Every row gives one point. Each copy is the shape, with its points in the same order, turned, moved and blurred by noise. Say if it was mirrored as well.
In the rows, 128 means zero.

Shape, 6 rows:
[[141 147]
 [ 80 156]
 [122 130]
 [121 115]
 [161 100]
 [159  87]]
Copy 1, 6 rows:
[[130 103]
 [171 156]
 [127 133]
 [113 135]
 [ 82 108]
 [ 72 114]]
Copy 1 is: only turned
Copy 2:
[[147 129]
 [124 186]
 [123 134]
 [116 127]
 [121  86]
 [109  81]]
Copy 2 is: only turned
Copy 3:
[[115 153]
 [146  95]
 [107 129]
 [ 95 124]
 [ 66 157]
 [ 55 151]]
Copy 3 is: mirrored

Shape:
[[119 143 114]
 [130 133 195]
 [107 144 165]
 [123  97 102]
 [173 136  90]
 [ 86 146 102]]
Copy 1, 6 rows:
[[120 142 114]
 [ 72  86 147]
 [ 80 124 141]
 [159 133 141]
 [156 112  80]
 [118 175 124]]
Copy 1 is: mirrored
Copy 2 (6 x 3):
[[122 145 127]
 [ 73  88  93]
 [ 95 117  92]
 [159 115 142]
 [118 139 185]
 [143 164 106]]
Copy 2 is: only turned
Copy 3, 6 rows:
[[136 135 114]
 [ 66 153 149]
 [ 86 141 118]
 [151 101 145]
 [178 158 151]
 [137 114  88]]
Copy 3 is: only turned
Copy 4 (6 x 3):
[[140 135 142]
 [ 96  73 112]
 [127  88 131]
 [110 150 174]
 [113 185 117]
 [164 129 164]]
Copy 4 is: only turned

Shape:
[[120 114 106 126 122 129]
 [109 125  70 142  96 107]
 [ 73 117 123 114 148 125]
 [108 140 111 156 139 202]
 [ 88 168  99 171 171 111]
 [194 149 118 114 128 106]
 [112 139 135 123 123 114]
 [ 86 186  97  96 108 159]
 [174 146 154 147 128 154]
 [114 110 127 137 135 155]]
Copy 1:
[[133 115 151 115 132 126]
 [162  89 169 102  97 141]
 [165 151 147 147 150 145]
 [157 138 130 125 124  50]
 [195 169 127  73 106 128]
 [115  81 107  57 155 132]
 [146 123 114 120 133 143]
 [213  89 121 141 143 108]
 [105 111  88  93 136  88]
 [130 140 142 130 139 102]]
Copy 1 is: mirrored
Copy 2, 10 rows:
[[ 99 143 136 130 140 129]
 [ 58 119 133 148 164 108]
 [ 98 177 143 112 123 103]
 [120 188 121 195 136 142]
 [131 175 123 154 161  56]
 [157  89 133 127 186 148]
 [122 134 139 124 125 106]
 [119 140 202 189 117  97]
 [159 117  99 155 127 152]
 [113 166 123 139 132 135]]
Copy 2 is: mirrored

Shape (14 x 8):
[[129 150 113  98 143 131 183 109]
 [160 103 124 106 166 142 132 156]
 [123  56 127 147 101 155 123 113]
 [142  90 151 125 165 122 167 183]
 [120 156 119  74 167 200 132 105]
 [102 140 139  98 140 118 135  91]
 [172 129 124 138 128 160  91 115]
 [143 100 128 131 129 205 155 118]
 [162  54 141  73 120  68 105 113]
 [152 135 149 100 150 158 113 150]
 [ 98 104 178 138 112 121 131 102]
 [ 93 125 125 108 112 131 102 144]
 [136 130 132  97  99  84  97  86]
 [127  93  92 123 152 125  98 127]]
Copy 1 (14 x 8):
[[179 151 144 152 112 107 111 168]
 [160 115 112 130  92 134 104  99]
 [115  83 110 133  90 144 190 146]
 [148 161  98 130  61 153 123 100]
 [182 103 151 180 149  91 112 105]
 [116 129 155 155 105 100 106 161]
 [129  87 128  96 137 115 140 118]
 [178 109 126 142 122 119 183 110]
 [108  73  89 117  30 108 101 164]
 [133 115 113 132 120 108 111  90]
 [ 81 144 142 142  95 100 164 145]
 [100 114 101 158 130 127 122 143]
 [ 86  94 121 111 102  84 101 186]
 [125  84 130 139 107 166 110 137]]
Copy 1 is: mirrored
Copy 2 (14 x 8):
[[107 141 114 163 121 118 159  96]
 [134  89 101 134 113 133 105 130]
 [117  75 164 135 187 157 104 107]
 [159  83 114 191 111 121  94 127]
 [ 91 139  49 117 154 137 136  82]
 [115 157 114 157 168 132 144 135]
 [123 131 131  87 137 170  96 109]
 [ 95  86 115 142 148 158 104  62]
 [ 99  91 165 133 145 118 111 210]
 [125 126  90 120 129 126  84 122]
 [121 142 148 179 187 152  94 129]
 [152 125 118 128 192 112 116 125]
 [108 159 158 114 167 123 135 167]
 [145  88 122 108 157 152 145 141]]
Copy 2 is: only turned
Copy 3:
[[ 88 161 136  89 155  96 144 131]
 [138 148  93 124 156 124 132 174]
 [147  81 116 146 109 112 176 139]
 [149 121  93 112 195 155 141 152]
 [105 173 154 147 160  53 123 172]
 [ 99 148 120 127 143  79 136  94]
 [159 162 133 139  97 108 138 158]
 [144 117 161 131 144  93 170 182]
 [145 106  23  91 108  90 137 120]
 [155 152 119 132 156 101 105 159]
 [150 103 129 134 141 100 155  77]
 [114 105 122 154 125 111 100 117]
 [120 139  92 113  83  91 118  87]
 [108 132  85 156 117 126 143 146]]
Copy 3 is: mirrored
Copy 4, 14 rows:
[[175 136 129 161 112 136  85 130]
 [121 115 115  91  97 146 108 129]
 [104 164 159 102  73  86 136 108]
 [127 102  93  92 138 111 110 125]
 [165 134 147 124  61 147  73 198]
 [131 130 176 165 114 137  88 146]
 [132 172 158 105  89 171 139 150]
 [162 167 135 101  71  93 113 140]
 [ 97  80 190 122  87 147 119  64]
 [137 121 143  93 102 153 122 167]
 [113 145 192 132 142  91 119 131]
 [ 95 119 154 162  97 125 144 162]
 [123 131 202 167 114 165 139 101]
 [ 80 143 146 127  79 149 109 116]]
Copy 4 is: only turned

Shape (12 x 9):
[[136 165 161  81 120 103 114 142 130]
 [126 124 165 155 113 101 163 108 126]
 [121 158  87 154 108 184  92 173 151]
 [120  97 103  76 146 154 143  93  95]
 [130 177 125  88 165 131 107 104 154]
 [ 91  99 164 117 119 152  72 129  88]
 [ 94 152 167 137 130 148 134 158 123]
 [153 133 112 168 174 104 155  99 110]
 [144 161  92  98  94 121  83  95 127]
 [138 139 138  73  94 141 148 118 101]
 [ 78 167 129 144 144 185 140 111  63]
 [ 89 119 118 133 120 129 150 177 136]]
Copy 1, 12 rows:
[[115 120 116 113  89 141 207 111 161]
 [151 105 108 149 102  81 136 131 158]
 [136 125  82  70 147 192 103 134 163]
 [116 140 160 154 134 137 146 108  90]
 [ 82 166 114 122 138 139 184 141 162]
 [158  83 173  94 150 133 166 129 129]
 [175 134 116  86 115 121 157 119 165]
 [ 92 141 125 137 128  71  99 112 160]
 [ 79  99 102 148 146 174 165 115 156]
 [132 118  99 152 107 146 180  92 107]
 [177 153 124 115 188 115 142  77 143]
 [167 137 130 109  87 150 116 126 162]]
Copy 1 is: only turned
Copy 2:
[[ 93 137 159 123 122 134  71 129 100]
 [139 102 102 102 149  87 102 125 108]
 [ 76 142  82 170 124 159 114  85 180]
 [ 99 150 145 113 123 118 192 121  91]
 [126 129 167 127 132 178 114 137 124]
 [124 185 103 104  80 116 115  81  97]
 [113 165  93  97 151 128  84 111 132]
 [162 114 146 134 158  83 144 124 158]
 [ 88  92 157 136  76 147 123 109 133]
 [ 66 122 143 104 133 114 127 106  85]
 [107 166 116  55 140 128 149  78 168]
 [ 90 160  76 134 142 103 113 146 137]]
Copy 2 is: only turned

Shape (17 x 12):
[[103 169  96 113  93 107 104 147 139 126 137 109]
 [124 178 106 133 105  57 108 109 121 129 161 134]
 [159 176  88 104 157 102  78 127 136 106 145 141]
 [113 109 179 162 127  99 126 129 130 100 103 165]
 [117 139 113 127 131 126 105 111 140 109 191 134]
 [121  76 128 130 112 134 165 149  26 136 103 129]
 [136 110 193 140 156 146 129 122 174 108  90 160]
 [148 139 116 117 145 105  98 118 134 160 168 120]
 [106  59  97 106 129 133 108 107  49  96 105  93]
 [ 94 142 147 150 180 129 140 103 153 135  67  96]
 [154  91 115 122 132 129 151 115  88  93 119 112]
 [166 147 118  88 119  72 113  93 139 141 134 160]
 [137 106 139  65 101 120 122 105  47 100 132 113]
 [119 145  90 128 108 140 106  92 134 115 140 156]
 [170 137 179 173 126 119 134 110 131 130 105 113]
 [138  54 157 160 135 143 127 130 150 120  75 122]
 [143  96 164 154 144 117 177 131 160 112 114 123]]
Copy 1 (17 x 12):
[[148 143 165 111 168 147 139 139 123 130 144 122]
 [148 135 123  78 162 162 169 139 125 163 131 143]
 [160 156 130 109 122 180 105 129  95 157 118 116]
 [142  90 101 112 140 115 126 122 177  83  72 137]
 [167 130 145 112 138 121 150 105 102 153 106 107]
 [118 139 111 171 118  84 161 143 124  46 118 209]
 [113  82 106 121 123 101  77 104 158  80  89  79]
 [139 157 136  88 100 119 147 147 104 148 129 110]
 [193 136 137 148 116  67 109 132  91  76 127 210]
 [ 80  90 155  88 154  89  76 146 113  94  91 128]
 [147 126  99 161 128  83 120 126 104 110 123 164]
 [142 122  80  76 122 155 131 133 112 130 154 116]
 [168 116 129 152  89 117 141 110 116  99 171 200]
 [153 147 128  96 165 126 138  77  96 114 125 116]
 [ 86 121 100 116 132  94 100 119 174 131 102 134]
 [141 124  96 123 133  47  81 136 161  75  94 112]
 [104  88  87 143 141  71 121 149 150 113  94  98]]
Copy 1 is: mirrored
Copy 2:
[[163 140 153 151 118 143 133 112 160 138 166 166]
 [131  93 140 127  93 102 147  99 179 157 168 168]
 [190  74 118 121 135 101 117 105 147 133 149 147]
 [ 84 135 136  77 142 106 146 178 116 133 132 144]
 [157 113 129 117 127 117 181  99 151 148 121 126]
 [ 72  89 165 156  86 191 123 149  73 147 120 102]
 [126 161 126  73 156  89 130 163  89 121 116 101]
 [166 100 136 143  98  89 154 106 127 117 140 127]
 [113  68 149 191 145 179 147 156  64 172 133 132]
 [136 170  96 140 121  92 109 197 120 163 152  96]
 [107  84 160 152 154 141 127 130  99 167 113  93]
 [134  86 151 111 122  67 131  86 116 124 180 136]
 [ 87  84 137 162 139 165 122  81  77 151 142 138]
 [173 120 148 102 114 125 149 106 124 183 147 133]
 [ 97 142 148 118 120  74  96 145 117 145  86 134]
 [125 144 176 129 149 103 135 196  67 131  98 105]
 [ 96 138 161 118 147  90 130 162 128 126 110  76]]
Copy 2 is: only turned

Shape:
[[158 132 150 103 140 144 144 105 106 101 132 107]
 [128 155 131 119  92 139 116 115 135 137 139 163]
 [114 127 119 133 129 159 121 215 110  49 134 118]
 [141 109 145 220 125  52 127 196 144 133 134 178]
 [ 89 112 158 105 129 146 116 122 189 126  49 204]
 [ 94 121 148 110 135 152 155 124 115 124 155 108]
 [118 163 121 127 129   7 131 162 112 145 147 103]
 [107 104 131 136 120 133 111 141 125 142 142 119]
 [110 139 140 122 107 119 178 110 103 144  87 112]
 [117 122 122 182 138 150 107 121 115 121 126 108]
 [119 109 145 109 117 154 106 151 101 140 119  91]
 [134 138 127 119 132 143 136 129 153 134 125  99]
 [103 112 143 125 118 139 127 160 184 148  98 139]
 [121 130 155 206 115  67 110 129 103  91 108  92]
 [132 106 111 125 103 114 130 116 123  91 128 114]
 [126 136  97 109 132 123 132 107 100 145 123 157]]
Copy 1, 16 rows:
[[158  85 127 119 127 119 132 131  85 109 136 143]
 [104 116 120 161 133 139 147 117 140 129 146 159]
 [182 115  97 148 104 130 171 144 174  56 109  78]
 [124  69 131 226 116 195 115 182 185 147  79  87]
 [ 82  92 174 107 197 178 155 119 193 103 102 168]
 [127  99 110 127 108 108 148 121 104 102  81 138]
 [118  62 117 166  63 122 157 232 143 182 113 134]
 [126 114 114 140 112 127 120 124 151 135  86 128]
 [106  82  88 119 137 146 126 174 109 112 105 172]
 [131 107  92 123 114 160 115 120 127 133 102  90]
 [143  93  96 106 119  97 110 121 156 113 110 136]
 [113 116 136 123 120 117 118 151 118 106 131 126]
 [ 91 116 148 130 143 130 116 146 176 101  90 139]
 [159  62  91 137  69 204 100 169 147 136 110 119]
 [166 125 118 132 116 155 142 153 128 127 119 150]
 [116 104 100 131 157 127 160 141 119 156 126 142]]
Copy 1 is: mirrored
Copy 2:
[[124 180 130 112 123 107 114 105 138 123 163 118]
 [116 139 143 138 109 110 159 146 126 137 105 141]
 [132  82 114 107 119 167  91 113 140 191 177 101]
 [149  69 163 110 113 178 140  60 205 140  51 146]
 [ 47 108 214 144 152 142 141 112  80 119  97 103]
 [120 163  99 106 112 138 121 121 117 115 130  83]
 [144 105 126  60 128  89 117 135 230 115  68 101]
 [118 118  96 136 128 129 132 104 138 118 108 105]
 [157 143 156  97 142 114 142 127 123  76 127  93]
 [149 133 107 162 149 149 103 107 141 119 115 130]
 [124 121  87 116 147 101 122  96 114 122 138 103]
 [103 137 114 109 135 129 120 128 138  96 141 134]
 [ 75  88 138 113 133 151 138 108 114 100 104 121]
 [186 100 148 134 125 113  63  89 179 107  90 122]
 [128 124 136 147 112 112 127 118 168 113 152 100]
 [126 158 139 132 156 115 169 138 156 135 119 102]]
Copy 2 is: only turned
Copy 3, 16 rows:
[[136 127 142 122 134  90 105 134  72 147  97 155]
 [145 100 145 129 139 146  88 163 126 123 142 130]
 [132 153 191  85 167 125 193 147  87 152 160 128]
 [ 94 190 173 159 177 121 128 122 211 115 172 171]
 [152  63 175 153 114 156 116  50 135 113 173  99]
 [117 129 134 101 110 134 148 138  81 110  90 153]
 [108 243 126 168 159 159  87 139 121 120 120 118]
 [147 141 125 117 115 131 150 142 131 112 124 142]
 [107 119  94 157 158 134 121 113  84 111 104 146]
 [124 146 101  89 123 100 138 124 124 133 161 166]
 [173 135 108 102 147 115 155 125  99 119 108 129]
 [121 123 119 115 123 123 129 129 117 156 102 123]
 [143 108 148 129 126 156 151  91 160 131 126 111]
 [119 199 104 126 176 126 110  95 126 143 170 199]
 [149 143 130 154 130 131 138 150  92 160 141 164]
 [129 129 124 161 119 103 105 153 101 100 141 112]]
Copy 3 is: mirrored

Shape (16 x 12):
[[143 112 122 108 133 149 135 133 129 127  97 129]
 [ 79 173 142 109 165 111  59 120 115 139 125 100]
 [150 171 164 140 158 138 113 134 105 130 123 138]
 [143 106 161 112 141 110  88 139 228 146 125 119]
 [114 166 153 110 125 178 143  73 127  86 128 109]
 [136 143 140 114 150 110 152 121 110  72 112 101]
 [137 140 123 106 153 184 151 141 110 128 172 109]
 [ 32  95 154 150 153 176  99 134 199  75 131 123]
 [123 137 125 128  92 193 150 155 109 132 149 123]
 [102 109 157 174 155 105 144 147 143 133 120 111]
 [130  99 156 129 161 138  61 120 174 144 119 105]
 [145 123 144 169 126 134 157  68 138 141 115 111]
 [107 109 152 144 161 113 158 142 145 151  97 137]
 [155 169  69 144 128 104  65 147 127 122 117 235]
 [127  93 143 135 118 111 128 130 117 127 107 146]
 [126  99 160 116 144 114 156 137 109 143 141 133]]
Copy 1 (16 x 12):
[[138 107 120 107 123 114 157  95 143 136 120 117]
 [117 148 127 194 133 149  80  99 125 147  90 149]
 [135 108 100 156 100 176 147 128 115 123  96 125]
 [ 96 118 103  91 129 105  82 167 134 177  83  72]
 [164  70 146 163 116 165 137 111 171 178 140 128]
 [167  85 106 137  93 140 106  84 137 125 148 118]
 [ 98  64 133 152  89 131 154 115 172 114 125 142]
 [164 120 151 134  71  69  87 177 167 209 102 174]
 [122 105 137 132 108 134 189 151 185 113 141 147]
 [161 122 149 134  76 105 109 148 116 111 103 104]
 [110 123 136 103 120 130  86 136 130 169  58 125]
 [177  68 174 123 130 149 135 134 125 131 112  85]
 [145 123 140 132  83  96 135 123 102 126 103  91]
 [147 119  33 149 201 104 172 150  82 111  91 166]
 [151 127 135 103 118 118 142 126  97 127 136 124]
 [114 106 143 126  86 118 145 115  97 121 144 110]]
Copy 1 is: mirrored
Copy 2:
[[135 114 119 110 150 142 146 141 129 146 117 141]
 [122 134 185  83 129 148  89 153 148  62  97 112]
 [130 115 179 130 129 111 138 151 162 115 114 141]
 [106 152 144 139 116 174 139 163  84 146  65  63]
 [173 137 150 101 196  97 159 150 136  96 147  96]
 [138 144 116 114 154  79 110 139 157 137 116 121]
 [116 116 124 145 167 143 142 162 161 115 181 127]
 [ 85 167 159  83 219 137 116 208  53 123 110 109]
 [143 123 143 136 165 148 150 142 112 127 192 165]
 [ 97 109 145 140 136  99  87 162  88 135 108 133]
 [129 125 173 132 153 184 114 169 109 137  72  90]
 [166  78 145 161 165  97 130 131  93 125 107 110]
 [ 95  87 131 118 123 102 119 157  93 138 103 127]
 [ 93 152 153 140 125 159 192  89 143  77  48 211]
 [115 113 143 119 144 128 116 100 103 151 100 141]
 [ 92 101 137 130 140 119 110 112 124 151 137 116]]
Copy 2 is: mirrored
